Rows are points. Before rounding, the points of a table are all equally far from one centre. They may lie mostly on one side of it. Where is the centre, to within rounding?
In the rows, 128 means zero.

Points (5 x 2):
[[149  58]
 [ 98 106]
 [112 138]
 [120 145]
 [ 98 110]]
Centre: [145 105]

Points (15 x 9):
[[150 110 135 167 182 122 131 148 129]
 [168 168 129 129 122 160 181 199 102]
 [145 134 130 105 160 127 127 172 175]
 [178 148 101 115 164 175 158 174 148]
 [168 121 114 116 186 131 112 154  90]
 [143 129 113 161 134  96 115 155 107]
 [122 154 118 168 145 160 188 156 139]
 [111 171 121  77 122 159 153 159  97]
 [179 147 177 151 122 157 125 115 121]
 [164 110 140 154 109 133 188 128 106]
 [162 108 145 146 105 101 162 136 110]
 [175 126 166  86 178 147 142 129  97]
 [143 163 109 160  89 136 135 165 121]
 [154  98 148  99 168 137 177 136  86]
 [156 112 173 169 140 128 137 125 131]]
Centre: [147 142 137 124 140 145 146 150 115]

Points (30 x 24):
[[146 100 116 111  95 154  85 124 155  97 172 170 140 133 132 143 144 165
  107 191 127 112 121 104]
 [183 188 126 130 117 111 146 155 142 116 170 155 126 131 147 153 125 152
  133 156  81 101 103 123]
 [159 133 156 124  96 145 169 135 119 154 111 152 130 161 135 152 115 107
  101 168 141 135  88 141]
 [168 138 131 162 131 112 110 165 146 104 154 116 130 134 169 207 141 134
  145 150 111 110 102 111]
 [129 126 145  98 104 159 104 125 105 123 156 110  71 198 129 189  74 125
   83 153 118 158 100 127]
 [101 115  92 123 108 144 130 114 158 139 145  94  96 202 152 148  57 177
  126 166  98 113 104 127]
 [104 162 139 113 115 134 131 142 140  89 175 142  83 145 179 187  83 138
  112 150 126 164 104 139]
 [149 133 103 117 104 162 113 128 120 143 174 157 131 168 157 163 155 112
   96 127 163 163 109 136]
 [125  72 100 107 118 127  95 166 150 134 110 142  93 174 142 160  98 117
   68 155 136 125 113 127]
 [167 139  77 182  91 175 132 154 107 120 128 150  81 175 119 144 120 139
   98 179 114 156 103 138]
 [154 117  82  89  87 180 134 136 132 155 177 146 110 159 145 161 105 112
  112 108  91 111 133 129]
 [111 123 122 100 138 144 138 142 136 143 182  89 116 134 108 167 132 146
  127 196 148 165 108 113]
 [157 127  74 120  97 181 155 169 153 124 127 152 128 154 105 139  93 165
  100 126 121 126 126 125]
 [ 92 138 138 136 119  89 154 118 135 109 172 144  71 166 145 156 114 111
  114 173 140 150  72 130]
 [ 90 146 100 123 162 149 138 148 163 126 129 135  74 196 108 146 127 125
   97 181 117  84 137 107]
 [132 129 138 130  64 116 127 147 119 126 139  82 109 172 137 165 132 112
  113 146 123 145  57 131]
 [120 149 109  77 123 141 115 166 149 171 149 125 101 145 173 149  92 130
  147 162  99 114 139 153]
 [105 149  76 137 107 149  93 185 138 141 115 115 113 184 114 184 122 145
  101 148 147 151 150  96]
 [117 128  99  98 118 147 122 165 145 137  93 136 104 150 172 133 125 137
   83 186 105 100 116 104]
 [127 140 112 112  96 124 111 134 111 159 180 151  82 208  95 177 138 125
  136 178  63  89 120 115]
 [137 114  94 115 132 140 138 125 114 103 169  88  72 167 122 161 155 104
   89 170 106 122  76 134]
 [144 180  93 116 104 140  73 105 105  88 196 148  86 159 135 171  85 157
  126 172 116 101 137 131]
 [180  68 102 147 123 155  89 128 113 130 151 129 105 167 170 169  77 126
  132 157 122 101 110 123]
 [137 108  90 105 131 131 111 140 108 122 148 142 121 181 111 127 151 128
  172 134 134  80 154 120]
 [116 130  69  82 139 141 107 110 162  84 159 126  81 171 147 166  81 101
  129 169 117 147 113 116]
 [154 136  73 131 128 158 108 165 141 116 116 142  55 173 122 176 118 119
  167 171 106 122 166 102]
 [120  73  83 155 132 124 118 150 110  97 159 104 104 207 109 176  88 116
  131 140 126 136 115 141]
 [182 135 110 128  70 153 109 123 127 121 128 162  97 178 122 174  99 142
  100 143 160  65  93 134]
 [127 146  92 115 145  89  99 144 114 113 175 127 144 186 139 175  94 130
  133 212 137 105 114 158]
 [162 141 118 160 135 135 156 136 124 135 150 116  71 151 131 161 140 189
   91 119 133 112 118  91]]
Centre: [137 134 110 130 108 130 122 135 135 124 153 134 104 168 129 161 112 136
 121 162 121 121 123 120]

Points (31 x 24):
[[ 97 161 106 159  81 164 196 175 113 152 135  87 122 158 142 134 124 123
  137 172 125 117 167 136]
 [132 162 160 110  59 145 203 140 116 126 138 108 139 189 166 107  94 130
  148 137 117 126 118 150]
 [143 144 129 132 158 162 151 102  58 150 142 125 158 165 154 108 107 147
  129 152 143 127 149  88]
 [ 65 152 155 135  68 168 185 144  79 147 131 105 133 158 197 120 129 121
  135 153 139  94 146 137]
 [109 128 167 110 127 170 167 133 107 157 144 110 171 149 184 132 141 118
  162 120 119 132 165 153]
 [116 177 164 120  76 155 140 150  57 152 137 129 122 129 171 144 113 145
  168 160  98 147 125 130]
 [135 170 186 160  97 148 186 144  64 141 121 167 116 162 156  79 125 132
  158 169 125 109 147 125]
 [121 150 144 148 115 155 148 148  73 188 120  97 112 151 141 117 111 130
  146 180 109 146 191 128]
 [129 150 140 134  95 164 146 114  87 112 119  95 150 129 144 157 134 115
  180 182  94 126 137  98]
 [137 137 158 148  88 147 190 126  70 113 146 118  70 154 150 112 124 130
  140 168 105  79 154 122]
 [146 159 161 143  86 138 152 135 132 131 151 134 118 158 135 109 114 174
  163 166  86 123 151 126]
 [129  93 148 144  92 204 171 124 114 148 159 121 110 132 152 126 101 113
  142 155 109 100 133 133]
 [132 137 163 139 123 102 186 146  83 173 156 120 101 177 173 100 117 100
  127 158 124 111 131 145]
 [110 166 186 103 133 129 172 153  87 160 131 124 121 159 182  97 114 114
  168 167 109 119 161 134]
 [124 136 123 137 117 176 172 177  37 152 111 124 102 158 130 146 127 111
  148 163 138 111 168 122]
 [ 92 154 168 160  60 162 167 151  92 124 145 141 114 158 118 134 120 107
  126 179 107 104 161 129]
 [154 158 164 139 116 174 152 130  58 118 157 121 136 148 129 159 121 110
  108 147 123  84 138 127]
 [142 147 122 140  97 136 165 167  93  80 134 118 131 178 173  80 144  89
  149 137 125 164 143 139]
 [143 123 129 129 136 157 169 131 107  96 125 133  96 169 175  96 108 157
  177 187 124 123 169 122]
 [144 191 128 132  71 176 181 125  83 169 168 118 132 142 131 105 126 133
  127 167 119 111 133 155]
 [135 151 139 136  90 168 159 155 122 153 164 123 176 150 194 143 121 123
  145 159 105 121 112 115]
 [139 133 166 164  89 142 180 142 127 119 135 113  80 181 146  99 130 118
  131 127 103 127 165 104]
 [115 115 126 164  99 156 174 139  86 147 128 149 129 138 148  84  91 142
  178 189 134 159 131 139]
 [105 153 179 119 121 132 151 138  96 154 111 125 108 128 160 105 180 141
  144 151  92 121 135 124]
 [110 145 121 124 140 137 191 139  88 122 106 119  81 163 152 109 113  92
  176 179  92 133 141 111]
 [100 140 151 155  80 180 151 131 114 174 146 158 137 188 161 118 126 102
  132 136 112 120 180 117]
 [179 119 176 127 103 132 169 137  77 138 127 119 115 161 178  86 119 119
  108 153 133 121 126 153]
 [ 89 173 127 113 121 180 175 148  68 146 125 139 128 160 176 108 118  83
  136 154 155 161  94 121]
 [123 159 164 124  69 144 176  98  71 122 125  96 128 160 128 147 147  90
  144 151 101 107 161 136]
 [118 145 146 137 161 160 144 148  76 145 147 138 153 182 129 101  99 103
  112 140  98 122 157 131]
 [171 156 140 128 103 182 165 122 119 152 148 133 110 199 176 140 129 117
  140 191 144 169 156 130]]
Centre: [122 147 138 137 109 158 161 131  94 131 130 124 122 163 154 121 128 123
 142 153 130 131 136 132]

Points (28 x 24):
[[ 98 120  83 179 177 160 173  78 127 170 150 117 126 172 121 123 166  80
  163 149 121 135 124  92]
 [ 76 138 137 172  89 134 202 115 145 169 123 118 102 131 145 123 136 126
  157  72 151 157 120 114]
 [ 93 146  93 166 114 114 167 119 179 180 148 132 176 115 145 122 128 106
  118  99 124 130  98 154]
 [129 128 117 217 127 141 144 112 129 176 123 135 122 141 143  89 113  88
  116 181 135 130 118 105]
 [ 95 118 135 116 140 168 170 154 146 140 114 120 111 139 144 146 140  97
  114 176 163 133 107 119]
 [111 151 100 190 139 155 159 123 147  97 113 127 142 150 156 132 141 116
  134 106 132  84 102 167]
 [ 94 143 107 198 102 189 175  93 145 144 165 145 137 122 182 112 126  90
  154  99 136 102  98 105]
 [120 160 102 119 130 181 129 126 155 169 106 140 134 119 124 124 129 126
  109  80 151  79 149 125]
 [ 99 150  83 208 138 156 177 151 131 176 171 133 169 159 148 137 107  86
  102 106 136 137  94 102]
 [112 163 141 166 101 132 174 136 136 141 175 109 143 138 159 104 128 156
  141  73 138  86 104 117]
 [ 86 133 163 154  97 143 161 117 124 199  87 137 137 111 146 139 136 103
  113 105 167 111 111  91]
 [ 98 174 124 187 153 143 183 112 152 138 160 121 122 130 178 136 111 134
  118 116 148 140 128 150]
 [ 88 176  88 150 134 183 153 101 136 179 131 156 123 117 136 123 143 100
  164 147 164  92 132 131]
 [110 137 153 169 119 119 189 108 131 184 129 121 145  92 150 145 139 110
  168 110 136 172 140 116]
 [ 88 151  87 139 147 146 218 118 167 163 115 143  99 116  99 100 131 120
  144  99 134 132 101 119]
 [107 160 102 182 151 163 171  71 124 103 118 138 125 140 172 126 155 124
   98 139 157  85 130 122]
 [ 92 160 102 153 144 183 145 154 138 179 135 148 144 115 162 144 144  72
  160 148 144 148 129  55]
 [ 96 159 120 140 172 110 188 111 206 157 126 114 141 148 163 131 140 123
  146 154 141 123 116  87]
 [ 95 151  97 165  73 166 172 138 150 187 124 156 124 111 130 116 143  84
  142 142 156  91 134 126]
 [143 138 113 113 127 149 200 119 148 168 132 145 134 149 165 112 106  88
  171 110 129 118  91 129]
 [126 161 119 163 123 161 176 128 184 149 173 144 149  88 113 103 155 114
  138 135 115  70 134 105]
 [ 64 147 117 177 125 189 189  89 150 175 138 166 103 123 142 121 129  94
  141 143  91 123 134 120]
 [ 76 150 107 179 138 204 172 118 145 143 134 124 139 154 152 136  95 120
  194 144 147 100 148 107]
 [ 78 145 115 199 144 180 165 139 142 138 112 153 123 133 172 127 135  79
  182 136 140 115 109 100]
 [ 68 183  97 168 110 169 142 109 161 164 134 114  97 165 125  97 164 109
  160 142 149 145 119 121]
 [123 147 121  96 168 152 168 131 132 124 121 120 108 133 148 168 137  70
  149 123 157 106 113  93]
 [118 162 101 145 129 164 169  92 123 141 123 137 171 120 162 145 146  97
  153  89 166 104 151 155]
 [137 138 110 156 123 116 137  99 141 144 117 120 127 133 155 107 183  53
  145  91 114 150 120 118]]
Centre: [107 147 111 153 118 145 162 113 133 137 130 129 145 145 124 131 129 115
 129 123 123 127 128  85]

Points (29 x 24):
[[107 101 142 133 174 123 108 175 109 111 138  94 165 139 134 132 144 175
  111  87  91 107 132 150]
 [103 156 121 139 118 146  78 164 125 170  89 120 138 146 162 186 153 147
  148  96 137 164 117 136]
 [109 103 121 113 130 117  82 154 142 133 129 178 199 150 169 140 133 161
  186 130 104 126 131 146]
 [ 77 146 100 170 142 119 107 180 162 121 137 110 187 130 123 189 159 154
  145  67 118 133 117 120]
 [111 114 112 169 140 148 132 165  99 122 107 136 194 172 170 136 189 137
  147  91  84 137  99 128]
 [ 97 113 119 164 153 104 133 175 104  86 162 103 158 139 165 175 179 144
  112  96 109 117 151 114]
 [158 124  89 156 175 121  89 164 129 157  97 164 144 187 156 156 121 106
  161  96 105 130 111 108]
 [103 178 132 119 144 119  62 129 126 108 120 141 144 122 114 146 182 128
  157  82 113 151 126  92]
 [ 50 152 119  92 125 104  97 115 100 107 153 141 196 148 115 166 136 132
  164 108 133 149 119 140]
 [ 78 182 151 154 128 139 130 143 125 138 132 144 196 137 146 157 143 147
  186  91  83 112 154 147]
 [159 121 132 124 179 137  85 153 121 115 152 126 176 125 152 157 157 124
  140  89 103 120  71 103]
 [ 75 145 133 123 107  88  99 159 129 129 101 160 191 147 136 163 145 124
  171 119  91  94 122 143]
 [ 86 119 138 135 148 104 120 163 135  82 177  91 173 138 126 147 135 151
  134  81 134  95 136  90]
 [ 97 133 147 152 145 179  90 163 141 134 125 156 163 111 175 117 135 101
  111  82 111 145  83 139]
 [115 138 152 168 176 142 143 123  82  88 136 107 136 155 166 121 144 114
  136  58 107 123  94 134]
 [117 159 114 154 129 107 126 161  92 120 135 181 179 119 164 133 202 121
  165  73  77 121 103 127]
 [130 145 150 142 142 125 130 168 101 154 111 119 191 116 160 116 164 152
  153  74  69 132 147 115]
 [ 74 103 122  92 132 109 125 156  96 176 125 133 178 117 158 117 137 131
  141 136 161 135  85 115]
 [133 101 129 165 177 127 126 128 124 154 125 147 166 129 196 145 161 129
  100 103 136 155 118 155]
 [ 66 115 161 121 168 141 150 153  82 136 124 140 172 159 145 173 159 147
  146  85 143 151  99 134]
 [115 122 126 148 130 145  95 170 127 168  91 146 165 100 157 109 176 126
  180 103 108 105 151 132]
 [106 135 143 149 138 109 107 160 111 149 117 116 164 174 172 163 149 115
  104  68 122 127 171 119]
 [100 121 141 142 126  90  92 149 106  80 174 176 138 162 141 118 139 109
  176 104  66 114 148 148]
 [ 89  85 149 160 126 138 121 119  79 141 134 134 187 123 177 149 158 147
  143  64 142 130 106 139]
 [125 107 147 177 163 101 103 139 118 133 153 181 156 124 163 131 147 152
  150  45 147 114 122  89]
 [109 156 125 201 128 152  96 125 131 122 115 171 146 141 193 166 140 147
  151 100 152 115  97 119]
 [125  78 108 146 144 131 107 165  82 111 137 146 153 144 145 191 172 129
  128 108  99 124 176 158]
 [118 146 169 140 137 146 117 124 111 131 133 161 176  97 152 164 173 115
  156  79  95 100 129  97]
 [108 138 121 114 102 167 113 177 141 144 161 144 186 164 172 141 178 153
  165 117 127 120 123 117]]
Centre: [115 133 108 148 131 124 129 150 110 126 144 144 144 130 131 136 122 128
 149 106 123 141 123 129]

Points (28 x 24):
[[167 125 151 136 139 102 168 114 123 139 126 121 124 139  95 145 139 142
  115 120 113 160 138  96]
 [169 149 144 162 118 102 157 105 129 111  95  67  94  97  85 134  98 145
  160  84 161 150 136 110]
 [ 92 166 156 159 170 118 171  91 119 119  79  88 140  97 119 123 138 159
  173 113 128 117 126 157]
 [136 180 179 190 137  99 123  99 155 111 119 101  90 107 118 118 138 110
  122 160 143 176 110 128]
 [123 146 183 166 138 104 101  89 139  93 125  59  58 112 110 139 144 162
  129 147 164 129 135 166]
 [162 125 172 174 128  67 112 100 119 119  77  80 112  81 117 105 103 166
  134 121 164 144 167 149]
 [135 134 147 211 120 107 157 105 127 142  88 104  82 106 114 142 131 156
  173 134 144 140 142 104]
 [122 124 132 172 142  93 140  94 138 130  86 140  72 120  79 139 128 167
  121 111 134 132 146  99]
 [128 173 166 183  95  91 104  83 105 136 106  89  91  73 127 124 123 133
  139 167 130 181 135 184]
 [155 155 181 142 130  99  98 122 130 132  54 101  87 100 127 122 135 186
  138  98 167 161 130 119]
 [153 110 149 166 128  83 134 119 104 131  97 113  95  96 127  96 170 158
  140 109 152 153 149 145]
 [131 168 170 158 150 103 143  94 132 148 132  98  96 109 108 141 125 168
  123 150 196 150 147 144]
 [127 158 145 153 119  71 126  75 175 135 105  79  97 137  95  95 147 137
  134 138 149 168 139 145]
 [114 147 174 159 140  65 126 115 118 123  88 123 112 108  82 145  93 129
  141 133 141 144 151 171]
 [161 124 170 165 137  86 170 111 152 132 103 116 110 114 113 140 122 168
  137 171 129 127 136 131]
 [156 162 156 156 122  68 155  75 178 118  56  89  93 103 117 144 132 136
  121 130 142 121 142 141]
 [153 129 119 161 138  84 116 107 168 145  85 106  72 116  99 142 143 117
  116 133 126 157 165 170]
 [121 126 179 159 148  87 139 125 146 132  72 118  89 115 111 124 120 174
  143 120 136 148 145 183]
 [ 81 157 164 155  93 106 177 105 120 124 104  83  95 105 124 148 106 122
  170 144 127 142 138 149]
 [136 138 176 172 135 115 150 130 129 122  64 122 118 105  96 140 152 161
  164 103 115 134 131 161]
 [183 137 149 150 175 103 121 117 130 123 105  66 100 133 102 112 171 139
  134 141 116 126 144 163]
 [127 198 157 155 145 125 161 100 123 130  77  83  90 136  89 142 115 141
  171 104 143 130 132 154]
 [136 155 175 198 178  97 126 105 111 112  97  97 103 135  92 100 136 128
  125 109 107 158 153 140]
 [125 161 147 152 131 108 169  51 169 134 136  59 110 113 105 156 146 139
  148 139 135 133 155 149]
 [151 164 115 169 167 138 149 102 157 151 107 120  87  98 110  92 116 158
  132 134 131 164 139 165]
 [144 134 175 186 127  99 173  89 118 108  85  82  81 101 112 159 143 198
  136 115 119 119 127 151]
 [140 144 169 174 146 112 135  47 129 150  79  57  88 105  87 148 161 137
  160 142 156 131 125 154]
 [106 150 182 139 160 106 149  69 145 127  99  79 103 119  78 123 109 149
  119 126 121 137 174 183]]
Centre: [129 146 141 147 132 119 115  89 121 128  99  81 108 102 126 138 121 147
 122 125 117 144 127 134]

Points (29 x 24):
[[156 110  83 112 208 157 136 150 141 115 105  91  74 127 163 141 159  90
   97 115 120 140  78 150]
 [159 122  64  72 181 132 128 137 161 129 100 134 108 120 150 129 160  93
  132  84  96 134 119 138]
 [131 123 115  94 171 145 155 138 160 141 123 127  66 103 142 160 151  72
  123 109 124 142 116 161]
 [148 115  85 102 181 116 161 158 143 123  92 156  87 131 124 110 112 104
  102  83 100 146 109 147]
 [153  97 113 106 173 157 126 145 183 125 130  75  88 125 153 153 112  92
  129 123 119 147  91 127]
 [198  85  63 102 165 128 139 151 152 125  94 108 101 127 158 119 125 107
  105  98 142 127  82 124]
 [152 110  83  79 171 131 128 137 135 121  88 120  62 118 165 162 144  80
  159  87 118 156 128 162]
 [176 130 112 112 187 131 148 160 150 146  96 126  56 129 169 122 125 104
  114 110 105 156 100  91]
 [150 122 103 111 214 131  86 131 163 143 100 107  77 137 129 137 138 131
  110 105 115 154 139 143]
 [161 108  92 100 188 159 144 126 159  95 101 144  60 116 148 138 152 100
  119 125 120 151 119 149]
 [182  97 124  91 162 150 127 134 158 134 113 134  47 130 149 114 147 108
  143 110  90 133 119 137]
 [177 127 116  71 174 123 122 133 157 108 125 148  72 118 138 158 155  88
  119  98 118 140 138 156]
 [172  96 111  82 190  92 111 133 153 139  81 123  74 155 152 106 152  94
  143  72 130 125 123 123]
 [175 105 110  91 172 138 162 118 122 129  85 143  55 109 153 139 131 118
  140 136 125 137 125 159]
 [163  87 115 113 185 122 128 136 140 106  88 126  80 103 168 112 152 127
  112 170 113 117 114 155]
 [194 119 109  89 186 149 143 129 158 125 102 114  62 123 167 142 139 113
  152 111 133 145 123 144]
 [163 127  76  61 168 117 161 170 130 121 110 110  86 123 149 138 145  96
  142  96 109 148 158 138]
 [169 108 104  97 169 124 150 150 148 148 124 132  83 105 164 144 149 111
  126  64  85 170  89 140]
 [136 107  90  98 184 168 134 162 175 107  80 163  74 135 150 141 137 106
  114 101 117 153 105 127]
 [164 115 120  87 193 138 129 125 148 138 124 165 105 100 127 159 148 114
  136 145 116 123 117 134]
 [171  91 107  80 184 129 132 152 175 100  98 142  75 115 180 130 138 126
  123  79 127 161 133 154]
 [167 105 109 101 179 159 153 157 155 117 105 146  81 145 111 161 150 123
  116  90 103 129 103 154]
 [173 103  94  89 179 133 143 143 134 157 110 139  80 123 118 108 143  76
  136  80 113 145 107 101]
 [163 101 109  98 202 134 145 143 133  97  76 106  80 101 117 143 152 126
  116 109  97 165 103 135]
 [194 132 108  94 167 109 115 150 138  96 122 115  90 105 145 122 153  95
  117 106  97 111 142 149]
 [160 105  86 116 203 138 138 127 159 100 103 143  53 129 148 124 146  96
  128 101 119 160 106 135]
 [184 100  97  93 170 119 148 127 165 125  97 143  54 128 158 139 131  98
  124  93 105 143 132 126]
 [167 120  97 115 189 151 141 123 180 143 146 127 106 135 152 136 141 100
  103 109 117 158 117 131]
 [200 130 102 106 139 124 105 134 142 112 100 131  62  97 142 128 132 102
  111 101 115 120 109 141]]
Centre: [130 101 118 102 157 127 120 146 109 119 117 121 101 135 160 137 139 123
 118 102 134 134 115 119]

Points (30 x 24):
[[141 141  92 131 155 123 166 163 113 115  69  93 121  83  95 136 184 134
  138 105 149 146 150 175]
 [151 113 108  77 126 109 147 173 157 117  86 108 147 111 126 112 195 110
  134  96 130 152 118 188]
 [126 109  62 118 149 135 134 148 119  85  87  83 132 117  99 109 172 147
  122  93 114 131 113 185]
 [164 114 107 114 128 135 155 159 126  76  94  88 147 121  86 110 194 125
  108  98 103 132 136 162]
 [141 119 103 113 116  94 136 147  95  75  73 105 173 115  93 115 192 105
  109 104 123 105 138 168]
 [135  98 102 112 145 139 129 163 103  77  86  95 147 107 107 102 175 124
  121 102 140 158 136 165]
 [141 120  86  96 160 123 165 145 103 105  92 103 155 110 104 100 199 122
  133  97 131 136 151 163]
 [134 120 119  94 127 137 155 141 102  79  89 109 136 156  93 129 162 127
  125 100 125 147 133 172]
 [136 108  94 107 102 116 122 157 120  64  81 117 144  87  87 118 200 152
  136  93 131 154 139 166]
 [144 142 110 104 126 113 162 176 105  96  91  89 133 104 100 145 175 119
  136 106 112 155 140 191]
 [151 114  86 112 109 141 131 165 125  74  89 109 147 108  66 116 160 130
  125 101 128 145 113 189]
 [165 129 101  81 157 109 152 170 123  89 104  84 125 130 115 104 197 123
  128 108 109 128 113 175]
 [118 110  87 103 103 117 142 165 149  87  69  87 122 131 110 127 204 138
  130 114 135 120 155 167]
 [145 106  68 109 110 148 141 173 122 102  86  95 154 100 117 123 178 125
  122 115 135 146 113 165]
 [141 116 101 103 154 169 120 143 126 123 115  69 134 136 100 116 169 119
  114  96 137 113 136 164]
 [150 121  93 103 135 111 143 174 119 121  96  95 151 101  92 138 179 121
  108  99 141 158 140 194]
 [144 120  82  94 143 138 126 158 119  97  92  85 157 130  81 114 189 121
  113 136 114 144 131 181]
 [148 130  72 100 109 125 130 155  99  99  77  96 134 109  98 130 184 131
  106  88 137 132 125 186]
 [179 126  93 102 154 128 142 149 129  77  97  85 141 121 100 143 178 133
   95  89 144 147 116 164]
 [134 120 106 117 132 101 116 138 100 106  75 114 158 124  78 115 182 126
   86 105 109 151 127 192]
 [133 108 116 112 116  94 143 175  97  68 104  98 157 133  93 125 181 109
  105 123 138 132 143 154]
 [175 133 101 124 127 133 142 145 134  86 113 100 112 133  77 123 194 145
  126 117 109 120 149 202]
 [139 129 103  97 124 122 146 127 116 120  73  83 137  98  85 114 185 133
  107  89 151 123 124 194]
 [168 120  79 106 106  95 147 136 142  77 102  84 119 121 120 114 190 117
  117  85 118 149 153 194]
 [154 113 116 100 146 133 125 141 105  83  98  77 149  98 102 118 192 126
  105 129 151 122 143 176]
 [146 156  83 110 143 118 143 159 126 122  70  96 138 140 103 127 209 131
  130  88 138 128 138 187]
 [159  84  84  92 125  98 154 133 123 107  91  87 146  88  95 108 199 133
  136  94 135 139 135 163]
 [128 124  87 110 112 117 175 135 121 106  92  76 158 117 118 128 178 117
  126  93 128 133 110 190]
 [143 115  95 117 137 136 128 165 129  74  99 102 131 104 110 150 162 140
  113  84 123 130 123 204]
 [157 160 155 130 138 151 118 153 129 116  75 107 141 127 106 126 169 141
  106  87 136 115 129 167]]
Centre: [135 146 101 126 130  97 114 123 149 107 114 121 122 106 103 124 162 110
 139 118 128 127 123 136]
